Each row is a point. The points of each table are mixes of a few directions, plus a little noise. How many directions does each table use, and how many do they share? Where both have some left over, give the other angles between the two spaces (their principal angles), to ten degrees, smallest first.
In the rows, 128 means zero.

First:
[[128 127]
 [142  78]
 [141  83]
 [118 163]
 [111 189]]
Second (5 x 2):
[[135 107]
 [144  71]
 [129 126]
 [106 204]
 [126 133]]
Directions: first 1, second 1, shared 1

First:
[[149 134 126 169]
 [ 93 136 153  60]
 [105  67 133  80]
 [143 150 135 161]
 [162 134 119 196]
 [116 146 102 102]]
Second (5 x 4):
[[137 177 139 202]
 [ 99 140 128 177]
 [143 103 153  93]
 [118  94 119  81]
 [144 124 100  87]]
Directions: first 3, second 3, shared 2; angles 80

First (10 x 8):
[[153 156 114 167 138 113 174  87]
 [120 117 132 114 125 133 112 143]
 [107 104 140  95 121 139  90 162]
 [109 107 138  98 122 139  94 158]
 [132 133 125 136 130 125 138 119]
 [150 153 116 162 135 116 168  92]
 [140 142 120 147 132 122 150 108]
 [127 127 128 126 128 129 127 130]
 [171 176 104 194 143 103 205  61]
 [ 71  63 161  38 108 161  25 220]]
Second, 8 rows:
[[141 124  95 144 121 129 150  95]
 [166 127  47 176 114 125 193  40]
 [119 113 127 112 122 135 111 140]
 [124 136 147 124 134 125 122 142]
 [131 127 122 131 127 128 132 121]
 [ 87  78 147  62 112 153  54 192]
 [126 196 223 144 170  98 131 173]
 [130 123 116 129 124 130 132 119]]
Directions: first 1, second 2, shared 1

First, 10 rows:
[[ 89 149 164 135 148 117 165 158 152 155 202]
 [151 126 144 100 172 127 108 144 171 104 106]
 [ 75 139 139 154 117 112 117 122 128 169 160]
 [103  82  74 139  98 115 123 166 127 121  58]
 [126 140 161 127 156 123 131 135 156 146 154]
 [170  98  80 126  87 142 155 127  92 106  78]
 [185  88 126 149 131 146 137 143 116 141  53]
 [164 161  97  75  97 115  94  40 139  98 143]
 [147 135 135 116 146 143 108 118 117  98 118]
 [ 71 162 160 159 127 141 142 128  80 142 209]]
Second (8 x 11):
[[169 151 154 161 158 143 133 123 244 122 109]
 [142 134 140 126 125 106 137 167 133 144 115]
 [ 82 101 117  99 103 143  72 106 115 131 149]
 [151 132 146 111 136  99  85 100 113 120 194]
 [127 135  96 119 156 180 172 118 142 102  60]
 [ 96 114  99  66 119 121 157 152   7 118 108]
 [100 121 150 161 110 118 143 124 140 126 154]
 [157 139 124 181 115 114 124 134 128 157 134]]
Directions: first 6, second 6, shared 1; angles 30, 40, 40, 50, 90

First (8 x 18):
[[171  73 110 145  88  86 121 144 132 152 108 153 103 116 169 145  90 114]
 [ 91 120 140 112 184 162 138  61 165 133 132 116 180 163  71 131 169 132]
 [ 93 167 141  94 168 154 101  94 165 172 126 160 206  71  54 139 159 146]
 [199 128 137 142 169 146 141 107 133 160 122 126 114 119 113 123  89  88]
 [114 150  87 107  94 130 113 134 101  91 156 133 111 109 129  99 150 123]
 [124 130 151 141 104 112 134 168  99 109 119 112 105 164 170 137 120 148]
 [121  98  99 176  92  82 138 192 164 126 121 131  80  45 183 134  78 124]
 [112 158 158 106 126 153 136 122  64  80 140  93 125 235 135 116 170 149]]
Second, 9 rows:
[[ 97 102 151 180 107 109 179 186 103  56 127  57  58 219 214 129 116 148]
 [ 68 151 235 192 176 129 182 203 143 113  93  56 122 185 175 169 107 187]
 [129 142 138 119 145 135 119 120 140 152 122 142 153 104 105 135 129 130]
 [165 120  65  84 105 129  91  78 123 148 147 178 142  82  88 105 142  93]
 [141 131 114 111 129 132 111 109 132 145 132 150 144 103 104 124 133 118]
 [118 132 145 138 137 128 136 140 131 126 123 118 127 137 135 134 125 137]
 [155  90  58 112  74 113 120 106  98  91 155 136  85 145 148  95 136  95]
 [146 154 125  93 154 145  93  91 153 188 124 178 188  58  61 133 136 120]
 [132 129 122 121 128 129 122 121 129 134 130 136 133 119 120 126 129 124]]
Directions: first 6, second 2, shared 2

First:
[[159  88 107 127 128 136 118 140 155 147 133 109  94 131 139 112 127 130
   78 142 109 113 118 166]
 [161  84  74 195 106 172 141 129 182 131 115 111  86 154 149 126 143 111
  147 132 109 126 116 220]
 [ 95 125 138 104 124 107 192 137  82 126 161 137 147 101 154 123 127 146
  159 117 165 140 161  93]
 [113 103 161 107 157  99 111 103 136 143 122 121 158 147  32 192 105 124
  109 154 135 120  46  86]
 [124 147 136 150 124 148 109 132 147 102 134 133 151 127 110 127 117 120
  145 130 141 127 114 111]
 [110 205 187 143 160 147  52  73 133  89  94 161 154 155 117 102  88  89
  157  87 112 148 159 121]
 [125 100  96 110 120 102 201 117  82 169 114 128  82 129 196 126 165 137
  153 106 111 147 187 185]
 [152 168 115 125 107 135  71 169 142 120 117 122 136 113 106 131 153 143
   90 156 116 105  99  90]
 [111 133 139  91 125 107 157 154  93 128 162 132 144  95 149 111 127 151
  117 129 154 127 152  80]]
Second:
[[136 200 131 166 119 153  62 116 147  95  86 136 141 143 117 128 134  99
  146 117 113 138 133 130]
 [127  43 118  97 137 107 195 138 119 165 170 115 106 118 140 127 121 154
  105 141 138 116 119 143]
 [104 174 146  99 124 101 130 136  87 119 128 135 160 106 121 140 136 136
  133 126 149 137 141  67]
 [141 116 112 142 121 129 123 131 148 129 123 104 125 132 110 146 127 114
  103 144 132 129 103 138]
 [117 220 168 184 124 190  32 132 170  54 119 173 186 137  84 108 109 119
  191 117 132 117 105  77]
 [137 111 103 107 122  93 157 123 106 158 112  96 105 125 143 151 145 117
   88 135 126 143 139 149]
 [137 173 136 181 119 173  60 131 179  82 115 133 158 141  84 131 115 106
  144 136 131 121  90 114]
 [113  64 135  80 146 104 199 130  91 167 166 145 103 117 170 103 126 167
  136 116 126 120 160 140]
 [133 174 127 152 116 138  86 128 143 104 105 119 148 131 102 145 130 106
  123 135 132 135 111 111]
 [135 127 116 122 128 117 136 115 115 144 108 122 104 135 154 126 140 120
  121 118 111 138 154 160]
 [126   7 117  78 150 102 229 128 102 191 177 131  74 124 182 101 124 171
  118 123 119 115 154 181]]
Directions: first 6, second 4, shared 3; angles 50

First (11 x 32):
[[102  85 141 117 123 122 129 106 132 117 122 127 110 151 128 123 135 151
  146 109 129 152  84 135 149 154 126 130 112 145 119 149]
 [125 142  90 119 150 125 123 139 135 167 137 117 148  97 113 114 129 120
   97 175 153 120 122 141 127  65 126 125 123 139  86 132]
 [133 155 121 129 126 115 119 124 132 139 129 108 137 132 115 133 128 118
  136 118 133 127 118 139 119 113 140 137 144 133 124 123]
 [164 197  77 172 179 106 150 175 146  72 100 179 124  68 122 132   7 133
  104 146 108  89 230  52  86 139  86 180 143 190 166 143]
 [132 117 138 109 117 138 125 123 119 130 137 127 130 142 140 125 156 120
  126 130 126 131 131 138 132 128 141 108 129  95 128 105]
 [119 123 142 156 117 113 140 135 115 141 160 125 103 128 131 136 161 122
  119 134 181 116 102 148 150 110 113  98 101 105 118 127]
 [130 138 133 149 117 130 134 146 111 169 167 117 126 113 131 133 178 105
  101 159 179 106 119 157 141  78 122  87 109  84 109 112]
 [111  62 149  74 115 150 120  97 126 113 117 133 127 166 147 112 158 146
  143 117  97 163 105 135 146 162 149 113 122 109 122 118]
 [101  91 169 121  99 149 108  92 132 151 105  92 142 163 116 137 154 143
  174  78  90 163  64 153 135 167 151 146 141 145 132 160]
 [127  89 169 127 107 181 127 128 116 134 117 137 141 132 148 132 151 132
  133 122  81 133 145 123 128 165 132 116 127  99 153 131]
 [164 207  79 136 159  77 134 144 144  73 116 146 120 115 117 132  50 119
  126 119 131 106 187  88  93 127 121 167 157 163 150 107]]
Second:
[[150 134 137 110 118 129 113 124 119 131 135 127 131 119 151 115 141 143
  117 139 115 144 144 123 129 124 137 134 141 137 126 112]
 [104  82 107 153 185 190 139 174 153 149 152 145 132 111  61 118 103 101
  105 169 150  90  71 140 139 105  80 154 101 100 114 182]
 [147 172 154 108  92 106 119 143  87 100 125 136 128 118 126 116 148 129
  127 107 112  93 155  85 113 130 126 142 138 131 141 113]
 [130 173 153 120  98 108 131 157  85  91 121 143 126 120  99 120 140 117
  131  96 120  65 139  76 110 132 111 146 124 123 146 132]
 [ 90  68  76 170 192 169 134 116 199 164 128 110 123 163 103 157  93  78
  134 172 165 156  94 202 145 119 139 104 126 105 101 141]
 [ 74 124 118 165 130  94 174 113 143 112  97 126 118 153 103 166 100 121
  170  70 153 110 101 134 125 154 121  99  91 123 144 160]
 [157 130 137 105 117 129 110 118 120 137 138 125 133 116 164 113 143 155
  114 144 111 160 146 128 131 124 140 133 144 142 124 108]
 [116 133 136 129 102  79 153  87 128 123 106 121 124 136 171 147 125 174
  157  77 125 167 133 129 130 155 143 100 111 151 144 126]
 [183 137 136  90 119 147  79 121 119 143 149 118 135 117 174 101 157 136
   96 179 103 167 169 135 130 108 157 141 175 139 111  78]]
Directions: first 6, second 4, shared 0; angles 30, 40, 60, 70

First:
[[142 137 141 142 138 126  84 121 121 130 145 123 167  95 106 121 162 127
  159 125 145 144 117  93 105 106 126  96 162 119 116 129]
 [128 112 152 133 132 169 209 142 163 127  55 142  82 155 138 129  96 125
   83 150  97  83 153 166 152 125 133 143  89 151 105 103]
 [ 91 118 115  68 130 105 173  94 119 137  36 132  56 189 148 153  84 147
  102 147  85  83 186 204 112 138 155 137  77 156 181  75]
 [129 139 116  85 126 125 152 106 122 144  98 131 112 160 160 158 101 121
  153 145 110 121 134 160 123 145 155 133 104 116 164 127]
 [100 120  81  98 108  92 134 131 106 125 163 121  94 166 158 142  92 137
  106 112 124 138 131 157 153 171 126 177  98 129 169 145]
 [118 131 130 112 136 115 113 108 119 134  99 127 125 132 121 131 134 135
  139 132 123 119 144 138 104 117 139 107 131 133 143 104]
 [116  91 184 193 147 157 140 159 164 102  67 133 105  97  67  76 154 150
   46 124 125  82 171 119 120  74  91 102 142 182  54  66]
 [150 123 136 175 121 161 143 170 150 116 178 131 148 105 126 110 132 112
  108 118 145 142  95  95 167 132 104 149 135 122  81 165]
 [164 146 131 138 120 161 151 139 142 138 159 134 159 123 154 144 123 100
  163 138 135 148  87 109 154 141 136 135 129  95 115 177]
 [158 145 135 170 131 125  46 138 116 124 222 119 210  61 100 108 186 117
  179 108 175 183  76  47 116 110 109  98 191  98  99 170]
 [112 142  89  94 121  73  59 104  84 132 183 114 150 126 134 139 141 135
  172 110 147 166 116 116 104 144 135 125 145 109 180 144]]
Second (11 x 32):
[[149  61  63 108 103 171 170 202  94  61 109 177 152  45 199 140  49 150
  140 155   7  71 106 131  88 124 205 150 163  64 198 190]
 [113 175 176 144 147  99  98  75 152 179 140  93 111 189  78 118 185 112
  118 108 214 168 143 126 157 131  72 110 103 173  75  86]
 [144  76  77 112 107 163 161 185 102  74 115 169 147  62 182 137  66 147
  138 150  34  85 110 130  97 126 188 145 156  78 183 173]
 [112 173 174 143 146  99  99  78 151 175 139  94 112 186  81 120 181 112
  118 109 213 166 145 126 154 132  75 112 102 170  80  87]
 [131 122 122 128 126 131 132 135 125 123 126 132 129 121 134 128 122 131
  129 130 119 124 126 128 127 128 134 130 129 124 134 132]
 [127 131 131 128 130 125 125 125 129 130 130 126 127 131 124 127 131 127
  128 127 133 131 129 129 129 129 125 127 127 131 125 125]
 [125 140 138 131 132 120 121 116 135 138 131 120 125 142 115 125 143 123
  126 121 148 138 131 129 135 129 115 123 122 138 115 117]
 [124 138 140 132 132 120 121 116 133 140 131 120 123 143 115 127 141 123
  125 123 149 139 131 127 135 129 114 124 123 138 117 116]
 [128 128 129 129 130 127 127 128 128 130 128 128 128 130 127 129 129 128
  129 128 129 130 129 127 126 128 127 127 128 130 128 126]
 [116 172 173 142 145  97  99  78 153 176 140  94 111 187  79 120 182 112
  120 109 212 167 144 126 157 131  75 113 103 172  79  85]
 [141  86  86 116 113 155 155 175 106  85 117 160 143  74 173 134  77 142
  136 145  50  92 113 131 102 127 178 141 151  88 174 167]]
Directions: first 4, second 1, shared 0; angles 70

First:
[[124 148 143 138 161 116 129 119 125 110 110 109 124 146  98 124 120 106
  148 134 161 145  75 163  97  81 132 130 105 156 168 145]
 [153 102 119 169 116 129 148 161 144 139 187 151 159 125 132  86 133 191
  129  66  80  96 180 131 176 136 134 155 114 134  77 126]
 [121 155 110 160 106 120 145 203 109 119 184 142 173 126 176  69 123 171
  140  73  51 127 188 114 151 150 123 110  82 126 108 125]
 [155 138 123 107 135 146 133 121 182 125  84 131 119 102 129 109 132 106
  103 139 133 148 145 101 152 138 136 125 144 103 143 129]
 [154 112 111  70 105 128 148 155 205 139 193 144 158 146 150  88  98 151
  104  68  59 108 161  79 173 193  96 150 132 112  87  57]
 [110 130 150 134 160 117 113  84  96 119  93 104 100 147  84 172 128  93
  149 169 197 137  50 175  76  74 135 132 129 159 168 151]
 [114 110 130 144 115 139 108  99  83 140  93 131 101 105 130 178 155 123
  123 176 162 123 137 131 118 126 144 117 159 114 120 155]
 [ 93 129 137 102 125 130  99  83  79 132  80 113  90 128 126 199 135  83
  128 199 181 139  87 131  80 125 126 106 158 120 153 136]]
Second, 9 rows:
[[127 134 131 130 135 130 126 126 128 123 117 124 124 125 124 127 128 120
  131 135 138 135 121 133 123 120 131 125 128 131 139 133]
 [128 156 139 138 158 129 125 115 129 110  73 111 112 120 110 126 133  92
  134 158 170 160  96 146 105  88 142 114 119 136 178 160]
 [130 153 138 137 155 129 124 116 128 112  79 113 113 120 112 127 132  94
  134 154 165 156  99 146 106  94 142 117 119 133 174 156]
 [127  66 106 105  65 126 136 159 129 166 249 163 163 148 171 131 118 209
  113  63  37  59 201  86 180 216  98 154 149 113  20  58]
 [128  84 113 113  85 126 133 148 128 155 211 152 151 142 156 131 120 181
  118  85  67  81 178 101 164 187 107 147 141 117  55  81]
 [130 173 144 144 174 130 122 105 128  99  41 103 104 114  97 125 135  71
  139 175 194 178  76 157  90  65 152 110 113 139 204 176]
 [128  91 113 116  90 126 133 147 128 151 201 150 149 139 153 130 123 174
  121  88  75  88 171 104 159 181 110 144 139 120  65  87]
 [128 152 136 136 153 130 125 118 128 112  82 116 115 121 113 126 132 100
  133 151 160 154 102 144 109  96 141 117 120 133 169 154]
 [127 141 133 133 141 130 126 121 129 120 101 121 120 124 120 127 131 112
  131 141 147 143 112 137 116 109 135 122 124 132 152 143]]
Directions: first 5, second 1, shared 1

First, 11 rows:
[[119 143 110 130 127 129 130 130 132 124 124 127 138 117 123 133 124 147
  125 129 127 132 137 123 119 129 130 131 117 131 129 131]
 [126 159  75 132  67 109 165 130 102 164 116  79 178 126 122 146 130 180
  138 126 118 135 138  83  87 136 127 135  90  83 142 121]
 [ 65 226  19 132 128 143 137 136 152  96 108 137 181  45  86 158  96 249
  101 128 114 146 191 109  71 130 132 144  48 160 119 143]
 [106 175  64 131  98 123 149 132 122 134 117 105 172 100 110 148 116 195
  124 127 118 137 153  99  87 134 127 137  82 119 131 130]
 [165  52 228 124 169 130  99 123 131 123 148 156  63 176 158 101 149  24
  136 130 142 113  88 168 188 122 128 116 202 140 125 121]
 [117 152  98 130 114 127 137 129 129 129 122 120 147 110 119 136 121 161
  124 128 123 133 141 115 108 130 127 133 104 127 128 130]
 [183  55 198 128  96 107 141 120  92 175 141  94 106 201 164 111 156  47
  158 128 134 116  77 123 156 130 125 118 177  77 145 110]
 [150  97 158 126 120 120 131 126 116 144 134 119 116 156 144 120 138  93
  137 130 130 121 106 127 141 127 126 124 152 111 135 123]
 [118 113 171 122 199 150  87 127 160  82 137 187  82 115 128 114 123  90
  110 131 136 122 126 175 166 119 131 121 159 181 112 138]
 [122 131 131 128 143 133 119 129 138 116 128 144 121 122 126 126 124 126
  124 128 128 128 130 139 133 125 127 127 132 142 124 134]
 [135 108 158 127 149 131 114 128 134 119 135 144 104 138 135 118 132  97
  127 129 132 124 120 148 149 124 129 124 149 140 124 129]]
Second, 9 rows:
[[156 107 151 132 153 160 129  77  82 125  92 110 139 160 134  86 196  96
  127  66 104 146  41 104 202 116 123 151 104 111 133 111]
 [133 134 130 117  75  90 108 202 164 104 196 150 106  97 116 137  68 174
  134 193 169 108 208 150  94 173 119 107 129 140 125 100]
 [ 85 159 109 137 204 142 110 119 171 100 109 173 117  91 128 144 103 129
  103 139 113 122 168 153 111 100 131 116 150 180 120 174]
 [134 125 138 129 144 140 118 118 121 113 122 134 127 129 127 110 145 123
  124 112 124 133 108 126 158 128 124 134 118 133 127 121]
 [123 115 124  96  43 127 151 155 115 153 158 101 130 139  91 158 120 149
  148 129 170 146 108 134  96 159 156 159 103 105 108  95]
 [109 145 114 137 158 119 122 135 155 122 126 148 123 108 138 142 102 132
  119 151 119 115 172 138 103 115 125 108 152 149 131 157]
 [109 142 118 145 188 135 123 104 142 123  98 146 130 118 144 130 127 112
  114 126 100 122 142 129 126  97 123 114 150 149 134 167]
 [172  89 147 119  64 135 161  99  58 174 116  65 153 188 127 108 190 104
  154  77 129 149  33  89 164 139 134 160  97  61 135  87]
 [127 134 120 139 124 102 130 144 143 137 138 128 128 123 144 137 102 132
  130 159 123 111 172 126 100 126 119 103 151 124 140 142]]
Directions: first 2, second 4, shared 1; angles 60
